Each row of a before or after table is a point. The points were changed in one or more steps. Then noise was added and the rows were shuffled. The steps act on columns, c1 being the first. What was done? A step turns or swaps two columns, mirrors them in a line or flattens them onto one, adds a multiple of one to another, or multiplies or shifts one. Angles are multiples of 10 degrees, from the lower column toward the higher: turns from -170 to 170, lines from 10 to 170 but not 90. Use the fewest steps. Two steps may share a column if one is a turn and the other turns, adds or multiplies; they go together, in the order done. Otherwise the lowest column goes first.

Before, 10 rows:
[[ 0.13 -0.26]
 [ 0.43 -0.44]
 [-0.08 -0.33]
 [-0.53  0.32]
 [ 0.13  0.09]
 [-0.19  0.18]
 [ 0.21  0.23]
 [-0.37 -0.08]
 [ 0.11 -0.44]
 [ 0.46 -0.08]]
After:
[[-0.24 -0.08]
 [ 0.29 -0.02]
 [ 0.25 -0.23]
 [-0.09  0.30]
 [ 0.28  0.35]
 [ 0.43 -0.11]
 [ 0.59  0.16]
 [-0.54 -0.31]
 [-0.13 -0.35]
 [-0.01  0.17]]
Steps: turn c1 and c2 by 60 degrees

Before, 12 rows:
[[-0.36  0.26 -0.09  0.01 -0.11 -0.75]
 [-0.27 -0.03  0.42 -0.04 -0.22 -0.22]
 [ 0.15  0.02  0.28  0.47  0.35  0.12]
 [-0.19  0.20  0.08 -0.25  0.17 -0.08]
 [-0.42 -0.17  0.21 -0.75  0.41 -0.37]
 [ 0.13  0.26  0.29 -0.22 -0.07 -0.35]
 [-0.28  0.09  0.19 -0.35 -0.22  0.22]
 [-0.40  0.26  0.26  0.62  0.24 -0.25]
 [ 0.14  0.55 -0.13 -0.36  0.48  0.17]
 [ 0.18  0.19  0.47  0.04  0.17  0.12]
 [-0.56 -0.02  0.12 -0.42  0.06  0.19]
 [-0.01 -0.24 -0.18 -0.24 -0.25  0.20]]
After, 12 rows:
[[ 0.19  0.19  0.48  0.04  0.17 -0.06]
 [-0.27 -0.04  0.32 -0.04 -0.22 -0.35]
 [-0.01 -0.25 -0.11 -0.25 -0.25  0.26]
 [-0.36  0.25 -0.35  0.02 -0.12 -0.67]
 [ 0.15  0.03  0.30  0.47  0.35  0.02]
 [-0.39  0.26  0.16  0.60  0.24 -0.31]
 [-0.27  0.10  0.27 -0.36 -0.23  0.16]
 [ 0.13  0.25  0.15 -0.22 -0.06 -0.44]
 [-0.43 -0.17  0.07 -0.76  0.40 -0.41]
 [ 0.14  0.55 -0.06 -0.35  0.49  0.20]
 [-0.56 -0.04  0.17 -0.42  0.06  0.15]
 [-0.19  0.19  0.05 -0.25  0.18 -0.11]]
Steps: turn c3 and c6 by -20 degrees

Before (9 x 11):
[[ 0.09 -0.27 -0.11 -0.24 -0.09  0.02 -0.18 -0.02 -0.26 -0.45  0.48]
 [ 0.33 -0.26 -0.29  0.10  0.69  0.01 -0.07 -0.11 -0.15 -0.21  0.21]
 [ 0.26 -0.39  0.20 -0.02  0.04 -0.01  0.15 -0.20 -0.49 -0.34 -0.59]
 [ 0.27 -0.44  0.29  0.05  0.28 -0.07 -0.57 -0.05 -0.21 -0.36  0.51]
 [ 0.01  0.28  0.25 -0.17  0.13 -0.34 -0.08 -0.35 -0.40 -0.26 -0.18]
 [-0.12 -0.12 -0.16 -0.03  0.15 -0.06 -0.22 -0.11  0.68 -0.46  0.52]
 [-0.05  0.29  0.02  0.18  0.22 -0.39 -0.48 -0.24  0.04  0.46 -0.27]
 [-0.65 -0.28 -0.06 -0.34  0.04 -0.08 -0.06 -0.55  0.25  0.43  0.29]
 [ 0.24 -0.40 -0.04 -0.82  0.01  0.09 -0.06 -0.41  0.03 -0.02  0.24]]
After (9 x 11):
[[ 0.22 -0.39 -0.31  0.49 -0.62  0.10 -0.07  0.05 -0.42  0.01  0.27]
 [-0.15  0.22 -0.04 -0.02 -0.22 -0.32 -0.08 -0.39 -0.31 -0.28 -0.20]
 [ 0.19 -0.32 -0.58 -0.59 -0.39  0.04 -0.04 -0.13 -0.11 -0.22  0.15]
 [ 0.12 -0.26 -0.41  0.20 -0.13  0.07 -0.15 -0.29  0.00 -0.40  0.47]
 [ 0.26 -0.46  0.01 -0.26 -0.12 -0.07 -0.53 -0.19 -0.05 -0.37  0.53]
 [ 0.23 -0.38 -0.10  0.00 -0.04 -0.02  0.13 -0.50 -0.20 -0.36 -0.59]
 [-0.05  0.08 -0.37  0.17 -0.26 -0.10 -0.08  0.20 -0.55  0.43  0.26]
 [ 0.03 -0.03 -0.42 -0.08 -0.14 -0.04 -0.21  0.68 -0.15 -0.44  0.51]
 [-0.13  0.24 -0.30 -0.25  0.01 -0.39 -0.48  0.06 -0.24  0.44 -0.25]]
Steps: flatten c1 and c2 onto the line at 120 degrees; shift c3 by -0.30; turn c4 and c5 by 130 degrees; swap c8 and c9
